Each wall is flat, endless, passes through zero and stands at right angles to its row. A trip goes straight from one point to another. Which walls does it cross, in order?

Walls:
(1): [-69  41   8]
(2): [-47  23 -18]
(3): [ 6 18  1]
(4): [11  7 16]
(5): [30 -6 -4]
(6): [-24  20  -3]
(7): [-28  10  44]
(8): [ 15 -24 -59]
(9): [-11 -34   7]
(10): [  9 -59  14]
Trips:
[ 56 -22   7] to [ 45 -71 -27] => 4
[-23 -11  71] to [ 11 -14  44] => 6, 1, 5
[-17  -7  -7] to [-34 -47   3] => 6
[-11  26  32] to [-24  43  19] => none

Walls:
(1): [40 33 -5 36 62 15]
(2): [-30  -9  16  -3 -13   2]
(3): [-11 -31 -55 -25  15  41]
(4): [-6 16 29 -2 25 62]
(5): [-34 -63  -7  -6 -15 -34]
(6): [ 33  30 -39 -10  26 -26]
(7): [ 28   6  -3   4  54 -19]
(8): [  9 -37  24  46  10  -4]
Trips:
[ -4   0  -8 -58   0  35] to [  9   5 -16  19   3  15] => 6, 2, 1, 7, 8
[-40  43 -12  64  37 -16] to [ 23  40 -20 -13   7 -36] => 4, 8
[ 14 -33   9   7  12   7] to [  5  73 -56  15  27  10] => 6, 5, 8
[-20  34  30   2   6 -63] to [ 29 -37  -6  48  -1  21] => 8, 1, 2, 6, 3, 4

Walls:
(1): [-27   7   3  -9  12 -50   7 -25 -19]
(2): [-46  -7  26  -3 -38   5  31 -84  -7]
(3): [  9 -19 -12   0  23 -46  15  23   4]
(4): [-22  13 -22 -63  14  62   3  -3  32]
(5): [-17  10 -12 -27  29 -56 -15  34 -39]
(6): [ 13  57   9  -3 -28  42  15 -23 -95]
(7): [  2  22 -26 -49 -13  -4 -20  -2  -6]
(8): [-43  16  28  41 -14  -3 -16 -42  40]
(9): [ 19  25 -31 -27  14 -16 -11  35  12]
(10): [ 11 -41  -6  -6 -11   2  -2 -52  13]
Trips:
[ 36  15 -11  10  29  -3  21  21  29] to [  0  76  -5  19  40 -41  51 -29  -8] => 4, 5, 1, 6, 8, 2
[  5  30  38 -30 -13 -22  -8  31  17] to [ 47  31  37 -60  31 -14   3   4  41] => 1
[ 25 -61  21 -45 -48   8  13  -2   5] to [-27 -28   9 -29  -5   7 -20  13 -25] => 5, 6, 1

Walls:
(1): [-33 -64  -5 -17   2 -46  14  -7 -23  -3  47  12]
(2): [ 20   3 -28  22 -55   3  28  52  34  23  21  15]
(3): [-43 -13 -25 -41  27  24 -14 -14  -9  14  -4 -66]
(4): [-23 -33   5 -65 -21 -24 -11  -2 -46 -11   5 -22]
(5): [-24   5   6 -21 -16  24 -17 -18  21  22  20   8]
Trips:
[  4  -8   6  95 -35  -6 -49  12   6  14 -11 -72] to [ 22  21   6   6 -12   1   0  52  -6 -15 -35   6] => 3
[-13  -6  26  24 -15 -41 -16  -4 -37  11 -22   3] to [ 33  12  -5  40  20 -16 -44  42 -52 -42 -16  35] => 1, 4
[ 38  26 -26  25 -14 -48  21 -18  21  -4  -7 -19] to [-30  35 -15  18  27   3  19 -12 -31 -12 -13  -7] => 2, 3
[  4 -32 -34 -58  13 -19  12   5  15  27  41  -2] to [ 25 -22 -25  12 -64  33  23   3  54  21 -29   4] => 4, 3, 1
[-36 -47  49 -34  18   5   5  11 -45  27  -9  22] to [-21 -18  13   3  43   2   5  -5  10  -8  16  70] => 3, 4
[ 29  42  12  -8 -23  26  25  11  52  -2   5   1] to [  5 -15 -33  -5   5   8  13  26   2 -46  -6  14] => 5, 1, 4
[ 15 -35 -10  61  27  -7  37 -17  29   1  21  24] to [ 22  -6   8  10 -47   5 -34  -7 -27 -14  40  26] => 5, 4

Walls:
(1): [ 13   3 -31 -14   0  21 -53 -15 -75 -53  11 -39 -17  -2]
(2): [ -1 -53  27  36   3 -37  52   3 -23   3  19 -14 -23 -25]
(3): [ 40 -27 -12  35 -33   9  37   2  23 -11   4  33  12   5]
(4): [ -1 -21 -28 -53  22 -40  29 -13  -5   7  -3   8 -51 -18]
(5): [-22  38   9 -25  47 -57  20 -15 -32 -17  35  15  62 -46]
(6): [ 24 -42 -19 -51 -15 -49   8   8 -34 -27   3  24 -36  54]
(7): [-42 -41   1 -16 -10  -4  -3  12  30  30 -26  36  36   7]
(8): [ -9 -40 -15  -1 -50 -27 -18  27  32   9  61  26  17   8]
(9): [  5 -23   1 -10 -35 -19 -24 -18  10  11  35  86 -34  23]
Trips:
[-20  32 -40 -62  43 -19   0  18  54   5 -28  -9 -23  40] to [  9  -7  22  -7 -22 -13  31  32 -30  -1 -30  28  22  28] => 9, 3, 5, 2, 4, 8
[-25 -17  12 -43  18  31  -3   5  -6  52  31 -24  -2 -34] to [-20  25  16  22 -19  -3  -1 -14  -9  -1  12 -18 -35 -23] => 1, 8, 7, 5, 4

Walls:
(1): [ -8  27 -27  12  45  19  17 -25  27 -36  11  11 -38  17 -13 -18 -16 -16
 -13 -17]
(2): [  7  13  -8  -8  36 -17 -12 -41  35  17 -24  33  26  13 -21  21  18 -12
 -15  11]
(3): [ 24 -11 -24  50 -55  -2 -38  10 -25 -25  23 -28 -12  -3  12 -35  21  71
   4 -15]
(4): [-32  -4 -12 -10   1  15   7 -20 -40  17  28  20 -16  18  56  39 -27  -3
  28  11]
(5): [ 29  18 -40  -2  -5  27 -16 -19  -8  14 -11 -22  38 -60  -3 -16  46   4
  53 -16]
(6): [-19  31  41 -13  31  -7 -16 -45 -14 -19  17 -53 -15  20  39  -4 -13 -28
  24  22]
Trips:
[-15  -9  24  -7  -9 -35  35 -32 -48  -1  29  14  41  13 -38   0   5  48
  35  63] to [  9 -49  17 -42  13  56  -5   0 -21 -33  -6  60   1  21   2 -52  -5  44
 -45  18] => 6, 2, 1, 4
[ 44  36  -2  75  -3  49 -45 -26  -4  -2  41 -21   4 -45 -45  -7 -63 -57
  -1   1] to [ 71  30  64  36   4 -17 -22 -24  40  49   2  50 -16   7  -9 -15  44   9
  -1 -11] => 2, 6, 1
[-60  45 -10  11  40 -36   2 -12  -2 -26  16  43  17 -54  -6  29 -23  84
  -6  -3] to [-20   6  13  56   1  37 -12  52  -3 -59 -39 -20 -26 -16  35  67 -11  -2
 -18 -38] => 2
[-48 -13  41 -14  22  10  23  46  17  -4  41  37  -7 -31 -11  -1 -18 -39
  37  -1] to [  0   0  -3   3  44  45  11 -30 -24 -19 -16  12 -14  35  43  17 -13  24
 -13 -35] => 2
[ 23 -14  -4  24  11   2   7 -42 -19 -10   0   2  -5   9 -13 -44 -14  50
  58  32] to [-16 -25  17 -16 -29  10  -1  -2   5  57  -7 -88  44  33 -21  35  65 -44
  -1  12] => 1, 4, 2, 3

Walls:
(1): [  3   8  -2 -21  26 -10  28  52 -28   5  12  -7  21  -3  18  11  13  29
 -10 -47  24  44  12   9   2 -65  30   6 -41  -8  -6 -20]
(2): [-34  40   9  55 -11 -14 -48 -19 -18  -4 -11 -11  13 -38 -34 -48   5  13
  -4   9 -21  45 -11 -14  13 -26   8 -53  59  -3  64 -24]
(3): [  6  -3  46 -13  43  17  15  44 -10 -34 -48  -1  40  19  -2  34   8   4
 -20   4 -39 -14  21 -22  37   5  48  13 -36  39  42  26]
(4): [-20 -10 -25  16  51  38 -19 -19 -37  14  20  11 -18 -59   1  36  46  50
  18 -32  -4 -26  37 -48 -22  37 -17 -14   3  42   0 -22]
(5): [ 33  48  16  16  15   1  10 -22 -22 -25   9 -17  28  -2  14  25 -36  36
 -16  -1   8 -15  66  -7  -2  27  19  29  -9   6  18  17]
(6): [ 41  32   7  62  21   4  38  39  10  15  13  -2  41  44  14  21 -10 -18
  25 -13   6  46 -61  13 -21  -1 -34 -37  22 -46 -16   7]
(7): [ 30 -15  -3 -29  31  -7  49  33 -19 -23 -11 -19 -48  10 -29  31 -28 -50
  22  -5 -13  13  40 -22  -6 -46  30 -23  -4  -3  -6  24]
(8): [ 10  27 -38  26 -27  12  -6  -5  -6  22   1   6  11  28  37 -35  40  35
 -49  11 -10  25   0  14 -14  25  19  23 -44 -17 -10  22]
(9): [ 19 -61  30 -62 -30 -16  41   7  -5  29  34 -43  48 -36  16  12 -16 -19
  44   1 -11  25  46 -39  29 -32  28  -3   3 -58   4 -55]
Trips:
[ 38   5 -20 -21 -83  -9  59 -17  -6  -3  -2 -18  50 -58  -6   1 -29 -27
 -15  -5  -3 -16 -39 -18 -43  28   2   0  13  -4 -29  -1] to [-20 -34 -14 -12  -1 -52  22 -26  10  22 -12  55 -13 -12 -51 -12  -6 -19
  45  53  36 -10  24 -13  -9  38  10  31 -16 -32   2   8] => 8, 5, 6, 7
[ 77  -9  49   9  -6 -39  21  65 -25   8  31  59  47 -21  -9   4  53 -19
  38 -30  56 -20 -45 -27  41  34 -23 -13  13  -8  14  17] to [-20  39   1 -22  23  30 -18   2 -10  26 -25  37  49 -33  40 -46 -34  47
   0   1 -23 -27 -45  32 -11  29 -66  18  -3 -44  33  37] => 9, 1, 8, 2, 5, 3
[ -8  -4 -17 -58  27  14 -15 -25 -13  18  -9 -20 -14  27 -16  12   4   8
 -42  64   8 -20   5 -37  13  22 -32 -31  32  -1 -24 -36] to [  6 -21  38  25 -26  -1 -55  11  23  20   3  -5  -8  -2  -7  48 -31  17
 -34 -19  29   6   8  -1 -41  29  22 -20  22 -11  21 -47] => 2, 5, 6
[-26  -6   2  19  11  -9  30  50  -4  19 -23 -22  32  23  12  -5 -10  -8
   9  61  10   6 -34  -2 -66 -32  28  -6  12  23 -43  22] to [-69  36  24  18 -34   1  17   4 -36 -66 -10 -22 -21  -1  13  -2  10  29
 -17  -6   1  -2  68  -4  -4 -40 -27 -17  22 -20   3  25] => 2, 5, 6, 8, 4
[-21  20  -9 -25 -10  -8   8 -33  28  17 -12  18 -26 -21  32  17   7 -50
  47  -5  -6 -20 -27 -31  -6 -58 -19 -48  -1   6 -19 -26] to [ 21   3   5  21   2  17  34 -12  16  12  25 -15  22   1  45  53  24 -21
  60 -85   7  38   3   9  11 -26  -9  15   1  -7  -9  -4] => 2, 1, 5
[-13  10  32   2  28 -11 -21 -10 -58  38 -25  -9   6  81  18 -55   8  22
   7 -11  12  29  -7  31  -3 -35 -57  35 -57  15 -38  19] to [ 13 -13  -3 -29  71 -37 -54  32  -2  73  -1   5  25  53   5  20  30  33
 -17  -9   6   4  -7 -23 -19 -24  15 -19  16  -9 -22 -14] => 3, 4, 9
[ 22   8 -20  -5 -20 -95   4  27 -56   4  44  19   9  -8  47  20 -31 -18
 -71  -4 -31  18  13  17  28  -7   8 -48 -16 -13   6 -29] to [-27  32 -12 -54  26  12  27  13 -24 -26 -20 -26 -37 -30 -19 -14 -22  28
 -28  29  -5 -10  23  47 -37 -27 -72 -13 -29 -30  31 -45] => 6, 8, 4, 9
[ 45   7   2  49  32  25  13  34   2  36  -4 -12  -8  -9  16  -4 -29  -2
  18 -24  20   7  -4 -12  32  27  12 -18 -19  54  -4  29] to [-10 -12  24  36  47 -22 -43  -1 -23   6   6  14  23   2  74  44 -20  34
  -2 -24 -19   3 -13  -2  -8 -27 -51 -11 -15  42  -9  -3] => 8, 7

Walls:
(1): [ 15   3 -21 -14 -56  11  18  32   8 -33 -13  57 -11  47  14  23   1   9
 -27 -14  -9 -64 -41   7  -6  -6 -33 -60  14 -39 -10 -30 -33  15  16  14
   3  33  35   5  35  34  57 -22   7 -46  21 -39]
(2): [-29  24 -10 -41   2 -34 -13  29  -1  30 -20   3 -17  35  18  36  17 -17
  21  52  13  46   0  45 -20  35 -27  30  32  -6  -4  17  19 -27  44 -16
 -24 -15   9 -34   9 -17 -37  21  19  -8  28  64]
(3): [-66 -33 -24  20   8   1  16  -1   0 -22  -7  -8 -14  48  -2  26 -11  -8
   9 -60 -10 -11  -5   8  40  37 -41  -3  18 -26 -18  22 -12 -34   9  -5
 -25  18  20  -7  -6  19 -21   5   8  31  -9 -13]
(4): [ 20 -54   7  23 -31  -1 -26  -7   4  39 -32 -30  13   6  37 -26   6  48
  30 -20 -46  11  -4  33   0 -33  14  49 -10 -27  -5  12  15  -4  24 -21
  29  13 -31   9  32  33 -15  -7 -56  20  54 -14]
(5): [ 53  34  -7   6   5 -16  23 -18 -60 -20 -20  -2  32  -1  45  -3  39  65
  26   4 -16  -9 -30  -2  35 -18  -8 -13  25   9  46  -9  29 -22 -28 -18
   3  11   3  -7  37  45   2  29  51 -21 -24  23]
(6): [ 49  -6 -10   8  -8  23 -12 -21 -38 -32  22   8 -22 -34  -8  16  12 -29
 -39  29 -22 -13  21   1  50 -60 -12   0 -28  24 -19   6  50   2  46   2
  16 -44  28   1   7  41  23  73 -14  18  -4 -24]
(7): [  3  46  50  -4   0  46 -18 -34 -29 -20  24  49  -7 -21  20   4 -10  25
 -27  23   1 -11  -6  -5  -2   5  -6  30 -17  26 -36 -35 -14  31  24  48
  -1  30 -11 -95 -39 -20   6  42  19  34 -28  68]
Trips:
[ 29 -10  34   0 -15  34 -13  33   2  34  -1 -33  34 -17  -4 -50  -2   6
  45   5 -33 -17 -50  31 -16  18 -39 -23   2 -22 -59  30  19  14   8 -39
 -18 -12  -2   3 -42  19 -35 -10  15  29  35 -48] to [ 12  -6 -30  -6  10  25  24  -1 -21  20   1 -19  28  -3 -11  38  13  32
  18  16 -48 -28 -62  14   9 -27   3 -24 -20 -19  68  -6  -7   8 -23 -30
 -41   2   5  40   8 -14 -15  43  -5 -34 -32  -7] => 1, 5, 6, 3
[ 36  34  14 -39 -19 -27 -38 -14   1  25  -9   6  43  13  -6 -17  11  31
 -38  15  19   2 -53   2 -21 -10  28  18 -45  51  24 -17  -4 -55  11   4
   1   2  11  24 -24  -9 -12  19  42 -86   7  31] to [  8 -10  26 -20  12  -7 -15 -11  35  55 -27   3  29  35  13  -7 -20   1
   3  -5 -35  -2  11 -31  32  30  19  37  64  -2 -20  -1  29  10  58   0
 -26  31   6 -51  11  44  20   2 -21 -21  25 -37] => 1, 4, 3, 5
[ 10 -22  19  -2  13 -26  -9  32 -50  -9 -52  24 -22   6  41  -4 -16 -43
  -6  -5   0   2 -30  -2  -5   9 -10  14  22 -28 -47   1  40 -42  15 -29
 -51  36  47 -41 -16  29  29  15  13  -1 -27  38] to [ 37 -75 -34 -21   4  23  11  -7  21 -18 -36 -35 -50 -32  10  18  11   8
  19 -32 -21  25   5  23   3  -3  29   6 -18 -45  -6 -25  -7  18   5  10
  13  10 -10   1 -10   2 -50  20  -9 -53  -6  10] => 4, 7, 1, 5, 2
[-24  17 -18  31 -17 -29  20  29 -40  -3  -7  41 -37 -28 -58 -17  -4  17
  33 -19  -4   1 -41 -31 -58  30  -4  -8 -47 -10  17 -20   4 -18  13  17
  11  -7  -6 -11 -14 -46 -30 -11 -32  58  17  -3] to [ 15 -22 -36   7  26  15  15  25  25  -1   9 -13   0  29  29 -20 -18  75
  14 -12  31  19 -12  21  61   9 -10  -9   3  30  -8 -30  54  13  62 -26
   0 -21 -20 -45  27 -15 -49  -1  20  27  -3  -8] => 2, 4, 5, 6
